Each point is reached from the start by the listed moves, each made 0, 1 or 2 times, or once backwards (-1), plus a little noise. Is the number of moves made odd or even? Then give how often each move was made.

Moves:
(1): [-21  42  16 -11  -2]
(2): [-30  12 -16   7   7]
Start: [  3   0 -21  19  12]
Points:
[-31  13 -38  24  24] -> odd (0, 1)
[ 54 -55 -21  23   9] -> even (-1, -1)
[ 21 -43 -34  28  12] -> odd (-1, 0)
[ -8  71  25 -11  -1] -> odd (2, -1)

Moves:
(1): [ 16 -10  10  -9  -9  20  12]
(2): [ 14  -5   4   2  14   6 -20]
(3): [ -1  -9  23  -6   9 -29  -9]
(4): [ 7  6  2 11 -2 -6 13]
(5): [ -1 -12  26   0   9   8   4]
(6): [ 11  25  -3 -16   9   0  13]
Start: [ -4  -2  12  -3   5 -14   5]
Points:
[ -4  38  24 -56  21 -42  29] -> odd (0, -1, 1, -1, 0, 2)
[ 24  50 -20 -28  50  13 -23] -> odd (-1, 2, -1, -1, 0, 2)
[  7 -65 105  -8  -7 -36  33] -> even (2, -1, 2, 1, 1, -1)
[  7 -52  76   9   5 -22  11] -> odd (1, 0, 1, 1, 1, -1)
[ 71  11  33 -61  33  43   3] -> odd (2, 2, 0, -1, 0, 2)

Moves:
(1): [-11   0   3  15  -4 -11   1 -15 -11  -1   4]
(2): [ 21  -4  -9   7   1   3 -16  -8  -4   8  -2]
(3): [  9   8  -5  20  10  -1  -8  16  -7  -9 -16]
(4): [-31   8   8  13  -8  10  13  -1   1   3  28]
(5): [  2  -6  -7 -10   0  10 -11  11 -10  -5  25]
(6): [ -7  -4  12  -2  -4  17  21  -1   5 -11   5]
(7): [  5  19   0   8   5 -20 -15   2  30 -19  -7]
(8): [  2 -21 -10   4  13  13   3   5   2  15   4]
(9): [ -6   8   8  -5   7  16 -11  -9 -12  11  -5]
Start: [-18   8  17   2  -2  -6 -17   6   1   6  -1]
Points:
[  7  19 -20 103  18 -21 -69  29  19 -51  49] -> even (2, 2, 2, 1, 2, 1, 2, 1, -1)
[ 16  40   2   9 -15  -9 -63  32  62 -59  60] -> odd (-1, 2, 0, 1, 2, 1, 2, -1, -1)
[-85   2  46  28 -27  24  27 -14 -19 -19  69] -> even (2, 0, 0, 1, 1, 2, 0, 0, 0)
[ 28  58   6  16  32 -78 -63  39  73 -35 -92] -> even (-1, -1, 1, -1, -1, -1, 2, 0, 0)
[-27 -40  40 -56  29  86  20   6  11  34  -4] -> even (-1, -1, -1, -1, 0, 2, 0, 2, 2)

Moves:
(1): [ -3  27 -16 -11   1   2  15   9  20   0   7  -1   5   1]
(2): [ 19  -4  15  -2 -12  -8   0  -3  -5   9  -1  -5  -1   6]
(3): [ -5  -6   9  16  14   3   4   5   6   1   0  -9   8 -10]
(4): [  2   9 -10   0   4  -4  -6   1   5  -2  -2   8   6 -11]
(5): [-13   9 -23  -2   9  -2  -3 -21   3  18 -13 -21  -5  -9]
(6): [-10  13  14   3  14   1   9   0 -14  24   3   0 -15  12]
(7): [-13  19 -11   1   0  26  -5   6  18   1   7   1  -1  17]
(8): [-11   6  12  -3  -7  -9   6   7   2 -12  21   4   0   5]
(9): [ 11  10  -3   1  -8 -10   8   6  -7  -1   6  -2  -2   0]
(10): [ 20   1   0 -15  -4   2 -15   8   6  -4 -16 -15  -4  10]
(11): [ -6   8  -3   1  -6 -14  14   5  -5  14  -6  -6   0  -6]
(12): [ -3  15  -4   8   7  -2 -12 -10   8   4 -10  -3 -20  14]
Start: [-2  2 15 -2  5 -6 -2 -1 -3  9  4  8  2  6]
Points:
[ 50   7  64 -14 -28  -4 -12  45  16  32 -28 -29   2  39] -> even (0, 2, 1, 0, -1, 0, 1, 0, -1, 2, 2, 0)
[ -4  36 -13  14  23 -14  17 -17  17  22  21  -2  17 -19] -> even (1, 1, 1, 1, 1, 0, 0, 0, 1, -1, -1, 0)
[ 19 121 -67 -60 -47  13   2  45  77  11 -18 -40 -20  72] -> odd (2, 0, -1, -1, 0, -1, 2, 0, 1, 2, 2, 1)
[-50 112  44   6  51 -21  22   8  42  47  34   1 -48  55] -> even (2, 1, 1, 1, 0, 2, 0, 2, -1, 0, 0, 2)
[-54  92 -81   9  32 -11   5 -50  45 102 -47 -26  -7 -22] -> odd (1, 1, 0, 2, 2, 0, 1, -1, -1, -1, 2, 1)
[ -3  10  35  21  21  26 -64  18  51 -58   6 -36 -32  56] -> odd (-1, -1, 2, -1, 0, -1, 1, 2, 1, 2, -1, 2)
[  0 -18  30  -2 -29 -33  -3  46  -9 -76  64  59  49 -32] -> even (-1, -1, 0, 2, -1, -1, 0, 2, 1, 0, 0, -1)
[  1  65 -33 -27  17  29 -17 -27  20  51 -11   2 -17  32] -> odd (1, 1, -1, 1, 1, 1, 1, -1, 0, 0, -1, 0)
